Each row of a before or after table is a point. One or more steps were done to the points. Then noise was added and the rows were shuffled. The steps act on how far a point lies along the listed directions, d1 being the first. Write out the steps. A step turns or swaps two directions, mirrors them in a line or flattens them onto one, adds a multiple of one to another, or multiplies one. Angles are multiples of 10 degrees, from the lower direction toward the higher: turns from -170 to 170, lines from 10 to 170 but not 90. Use the fewest steps. Two steps may share a direction if one is a turn and the other turns, adds or multiplies; they go together, in the order done. Otherwise the lowest direction goes first.

Directions:
(1): [ 42 -27  38]
(2): [-31 -54  -4]
(3): [-34  16  50]
Before (14 x 3):
[[-39  37  15]
 [-40  35  -8]
 [ 26  -6 -41]
 [ -4  12  57]
 [ -1  -1 -82]
 [-58  52  31]
 [-19  16  33]
 [ -5 -98  36]
 [ 19 -26 -59]
 [-31 -32 -20]
 [-89  -6  11]
 [ 37 -59 -12]
 [ 32  40 -38]
 [-42 -21 -51]]
After, 14 rows:
[[ 25  18  43]
 [ 20 -22 -10]
 [ 12  -3 -15]
 [ -6   8   7]
 [ 54 -15   9]
 [ 34 -42  28]
 [-69 -73 -18]
 [ 36   4  34]
 [ 20  10  33]
 [ 33  44  -9]
 [  5 -44  17]
 [-25  17  -5]
 [ 12 -51  56]
 [-30 -32 -34]]
Steps: mirror d1 and d2 in the line at 80 degrees; multiply d3 by 0.4

Directions:
(1): [-53  45  18   4]
(2): [-18  -9 -16 -68]
Before (10 x 4):
[[ -9   7  -3  26]
 [ 52 -73 -22  21]
 [ 18  12   4  68]
 [-23  -6   8 -39]
 [ 44 -39 -13   2]
 [ 56 -55 -19  20]
 [-78  13  28 -54]
 [ 55 -44 -14 -42]
 [ 71 -67  23  79]
 [-18  32  -2  35]]
After, 10 rows:
[[  4 -20   8  -4]
 [-54  46  23  11]
 [ -2   4 -12  -1]
 [-81  38  18  17]
 [ 20 -16 -28  -7]
 [  3 -16 -20   4]
 [-77  22  44  10]
 [ 44 -65  13 -13]
 [-50  39  14   4]
 [-71  35  16  12]]
Steps: multiply d1 by -1; multiply d2 by 0

Directions:
(1): [70 34 -7 33  0 53 19  1]
(2): [ 56 -19   3  18 -19 -74   5  28]
(3): [ 40 -51  42 -27  28  12 -25 -47]
Before, 9 rows:
[[-13  45 -22  25 -14  25  21  30]
 [  8  23   0  12   5  21  -5   3]
 [  3  -6  19  10  -6   7   1 -17]
 [ 14  21  19   0   5  38  -8 -23]
 [-55   9 -22  -5  -6 -52   0  46]
 [-62  55   8 -19  36 121   5 -49]
 [-16 -17  -9   3   3 -16  -8   4]
 [-13  24  -4   1  -2  35   8  16]
 [ 12  -2  -4 -14  -5  -8  -2  15]]
After:
[[  12  -25   33  -17    0  -40  -22  -14]
 [   0    5   -1    7   -2  -32   -9   19]
 [  16    4   -6  -14   -2   11    0   10]
 [ -89  -44   27  -48    5 -110  -22    0]
 [ -68   80  -53   23   -8   41   27   56]
 [ -16    3  -15    7    8   22   -6   -3]
 [ -28   10   -8   -1  -19  -32    8   42]
 [ -45   51  -41   32  -40  -42   30   73]
 [   8  -16   28    4   -5   -3   -5  -23]]
Steps: swap d1 and d2; multiply d3 by 2

Directions:
(1): [-24   2 -36  73  64  -2  -6 -17   9]
(2): [  9  71 -20 -38  30 -58  -4   8  22]
(3): [ 21  28  39   4  26  31 -81  12 -25]
(4): [-25 -15 -10 -48  42   2  12 -37 -72]
(5): [ 76  25 -24   9  15  43  47   9 -21]
Before, 12 rows:
[[-24 -24  16  22   4  21 -20  -1  10]
 [ -8  21  18 -28  -8 -23  24  10   0]
 [-29   2  17 -93 -38 -26   0  -1 -18]
 [ 25 -42 -20  50 -55  33  62   5  34]
 [-26 -41  13  24   2  10 -10 -29 -11]
 [ 36  23  -3 -12  10   2  11  14 -10]
 [ 19 -29 -44  59 -24  29  63   5  32]
 [  1 -59 -30  37  12  33  56 -18 -29]
 [-10  -1 -25 -34 -17 -33  26 -12  -8]
 [ 52  -5  -8   8 -23  -3  24  32   2]
 [ 52 -11 -13  33 -29  45  60  16  32]
 [-12 -16  14  41  -7 -15 -12  -9  15]]
After, 12 rows:
[[ -3  41 -34  15  40 -36 -25  -4  11]
 [ 38 -76  35 109 -58 125 -19  12   2]
 [  0 -35  43  16 -36  10 -22  -7  -7]
 [ 33  36 -28 -13  22 -26  30   3   2]
 [-55  20 -60  20  46 -65  16 -15  45]
 [-12  55  -6   3  34 -48  16   4  25]
 [-25 -63  38   8 -31  44 -11  -2 -17]
 [-21 -79  43  33 -27  51 -12 -30 -38]
 [ 24 -97  30  80  -2 117 -24 -14 -63]
 [ 54 -44  31  75 -32 107 -41  17 -10]
 [ 69 -24  20  71 -36  94  15  21  13]
 [ 50  -1 -18  36  -6   1  18  30   9]]
Steps: turn d1 and d3 by 130 degrees; turn d1 and d4 by -30 degrees; multiply d2 by 2.5

Directions:
(1): [ 14 -40 -10   1 -78 -24 -14  55  41 -20 -36 -20]
(2): [-31 -52 -17 -24  13 -12  76  36 -33 -39  32  13]
(3): [-60  53  24 -61 -45   0  27   8  11  40   8 -17]
(4): [-61 -18   6  86  13 -19  19   5  21  41   2 -34]
(5): [-12 -25 -67 -39  46  49 -18  26  33  36 -14 -27]
Before (14 x 12):
[[ -3 -27 -32 -51 -29   8  12  36   4 -28   1  -5]
 [-48 -20  -8 -23  17  -5  38  20 -22  -5  25  15]
 [-39 -39 -35 -17  45  28  49  45 -18   5  35  -9]
 [ 59  -4  -8   0 -24   1 -56  -5  23 -27 -31   0]
 [ 80  -7  -1  -9   3  -9 -46 -13 -21 -36 -47  14]
 [-31 -32 -41 -32   8  31  -6  55  52  46 -11 -51]
 [ 66  40  17  26  29   1 -83 -40  13  -5 -39  22]
 [-70  -6 -37   3  15   7  17  24   6  37   1 -47]
 [-55 -22 -36  22  42  -1  32  15 -16  10  28 -28]
 [ -9 -61 -41 -50   6  26  24  40 -17  -3 -10 -30]
 [-43  30   1 -65  -3  32  18  -2  -4  17   5  11]
 [  2 -36 -52 -67  15  18   6  28  11  14 -26  -8]
 [ 49  -6  -4 -25  20  13 -33 -10   8   6  14  22]
 [-87 -15 -20 -16  81  43  41   1 -13  55  55  -4]]
After (14 x 12):
[[ -12   43    4  -77   29   26   -2  -26  -33    9   24   34]
 [  13   29  -33  -75   77   69   -8   -9  -29   17   29   15]
 [  30  -73  -26   54   -3  -21   -8   25   18  -47  -19   -8]
 [   0  -20  -61  -95   51   40    9   12   -2   26  -13   -1]
 [  54  -35  -16    3   13    8  -39    7   20   -2    1   15]
 [  82  -67  -17   46   19  -25  -29    6  -27  -64  -45   14]
 [ -79   28  -37  -38   17   26   10   16    5   56    6  -47]
 [ -69  -30  -53  -61   33   48   25   60   42   62   11  -55]
 [  50  -56   -7  113  -10  -40  -63   25   47  -30  -60   -7]
 [  -9    0  -30  -83   14   28   25    9  -27  -19   27   14]
 [   9  -28  -48  -92   59   61   14    2  -43    4    7   -7]
 [  -8   22  -32  -11   53   28  -15  -19  -19   20   17  -11]
 [ -59   77   11 -115  -38   42    6   -5   13   45   -4    1]
 [ -33   63  -11  -82   51   78  -46  -32   19   85   20   -6]]
Steps: turn d1 and d2 by 70 degrees; add 1 times d1 to d4; multiply d3 by 2; multiply d5 by 1.3

Directions:
(1): [-69  49   7 -13  65  13  17 -19  -7 -16 -65 -18  -3 -31]
(2): [ 16  25  12 -32 -55 -12 -40 -12  45 -43 -10 -42 -52 -53]
(3): [ 29 -61   7  63  21  -4  -7 -25 -15   8 -17 -39  25 -76]
(4): [-29  22 -16 -13  30 -42 -29  42  -6  45  66 -68  10 -14]
(5): [-33 -44  15  27 -17  12  45  44  55  31 -33 -45 -43  32]
(6): [  0  11 -35  25  19 -74 -13 -38  55  48 -17  50 -26  -5]
Before, 14 rows:
[[  2   6  11 -15 -23   2  27  61  27  27  28  -6 -25  67]
 [-15  32 -22 -17  34 -39 -33   3   1   7  41 -26  -2 -15]
 [ 17  17   6 -13   5  -1 -32   6 -57 -30  57 -55  38 -35]
 [ 14   3  -6 -10  11 -21 -11  25  -5  51  71  22  20  42]
 [  6 -49 -19  41 -15  31   8   5 -17  11  18  14   1  66]
 [ 10 -14  12 -17  -4  44   6  16 -29 -18   9 -35  16  10]
 [-31 -10  16   9  23  49  30  35 -30   5  -6 -24  21  26]
 [ 54 -59   8  33 -22  59  20  29 -81  -8  31  24  87   5]
 [ 20   7   0  14  11  -3  -2 -43 -45 -38 -14   3  31 -40]
 [ 11 -23 -11  42  23   0  30  19   4  45 -12   3  -6  28]
 [  0 -50  -7  47   5 -11  37  40 -22  54  28 -34 -15  20]
 [ -6 -11   3   5 -24   8  18  -1  34  -4 -31 -23 -23 -12]
 [ 21  -9  22 -13 -30  23 -10  30 -23 -18  27 -29   5   8]
 [-11   0  -8 -11   3  27  49   4  16  22 -38  50  -7  67]]
After (14 x 14):
[[  31    1    9   15   -6   -3  -17  -48  -40  -53  -16  -29   23  -81]
 [ -22    0  -22   -2   25   21   64    9    8   42  -31   76    8   95]
 [  14   -3  -13    1   20  -25    1   19   -5   59   62   46   26   56]
 [ -18   41  -27  -15   41  -52  -30    0    5   18   44  -14   -2   -6]
 [ -10   10    7  -21   -8   21   53   74    4   37   34   32   -3  123]
 [  20  -11   39  -29  -41   63    1   49  -50  -43   35  -42   15   19]
 [ -27  -24   31    9   17   80   31   51  -56  -12    4  -61   36   15]
 [  17  -67  -11   51  -21   45   11   -4  -22    0    6    6    4   51]
 [  84  -96   45   41  -53  111   15   27 -108  -66   20  -44   93  -62]
 [  -8   -5    3   -2  -27    4   15    1   40   -4  -29  -24  -29   -9]
 [  26   10   26  -25  -18   35  -36   18  -78  -63   62  -93   44  -52]
 [  12  -23   32  -27  -17   82   14   35  -55  -47   14  -66   30    6]
 [  22  -36  -13   57   25  -15   18    3   17   46  -22   -4  -13   -4]
 [  17  -67    3   60  -10   -8   27   24  -15   38   11  -58  -22  -26]]
Steps: add 0.3 times d1 to d4; multiply d3 by 2; turn d2 and d3 by -30 degrees; multiply d6 by 2

Directions:
(1): [ 14 -55 -50   1 -35  33  69  -8  61  44  -6 -22  -1  18  59   1  24  11]
(2): [-26  35  60 -37  22  34   0  51  57 -17  11 -27 -49 -22  19 -39  53  18]
(3): [-54  39  38   5 -25   7  85 -20 -38  -2  33   9  16  43 -10   9  35 -56]
(4): [ 86  40 -12  -6 -41 -19   2  47 -40 -39  45 -36  -7  42  41  -2   3  11]
Before (10 x 18):
[[  14  -59  -63   -3  -36   24   52    1   66   63  -22  -36  -37    6
    54   35   13   28]
 [ -45    0   19   -9   16    4  -34  -17  -41  -24   -7   29    3   -8
   -48   21  -24  -24]
 [ -13  -51  -15  -21    5   49   21   13  101   38  -17  -15  -34  -46
    44  -16   30   41]
 [  -3  -29  -20   -3  -37    1    7   22   59   23  -15    0  -17  -15
    31  -23   25    3]
 [  25  -50  -52  -23  -71   52   83   44   96   27   19  -59  -36   38
    81  -26   55   36]
 [-111   32   71   15   50   -1    7  -27  -41    1    6   35   14  -21
   -65    1   33  -58]
 [   8  -20  -33   15  -16   37   -3   33   39    8   -2   -2   -3   13
    22   -3    5    9]
 [ -83  -28   43   25    9   14  -10  -59  -14   28    2   40   42  -31
   -51   24    1  -45]
 [ -55   18   44   27   14  -19   17  -50  -23  -20   19   14   30  -22
   -49    1    6  -31]
 [   9  -25  -18  -14   -8   25   -6   39   67   19   21  -23  -23   -7
    74  -39   36   41]]
After:
[[  36  -48  -55   -6   -9    3  -16   15   50   42  -30  -29  -41  -18
    31   31  -14   45]
 [ -26   17   26   35   -6  -32   17  -51  -47  -25   27   13   39   -6
   -44   11   -8  -35]
 [  17  -19  -33   14  -11   32  -21   36   35    2   -3    0   -5    6
    16   -3   -3   14]
 [  93  -42  -74    5  -38   -7  -11   14    7   10   10  -20    0    0
    52   17  -27   46]
 [ -38   -5    5   -3   -7    6    1  -23  -49  -16    3   26   12   13
   -32   29  -16  -36]
 [ -22  -26    3   42  -20  -14  -12  -61  -67   14   20   35   63    3
   -41   45  -29  -47]
 [ -19   35   12   42   -3  -45   14  -30 -121  -15   35   26   50   33
   -46   31   -5  -65]
 [  58  -33  -47  -23  -35   17  -23   60   63   -5    6  -48  -42    4
    44  -29   11   64]
 [  56  -20  -40   -5  -22    0  -30   42   24    4   29  -25   -9    5
    72  -26    8   44]
 [  36  -25  -38    6  -45  -22  -20   26   26    7   -7    1   -8   -6
    30  -15    2    8]]
Steps: flatten d1 and d3 onto the line at 130 degrees; swap d2 and d4
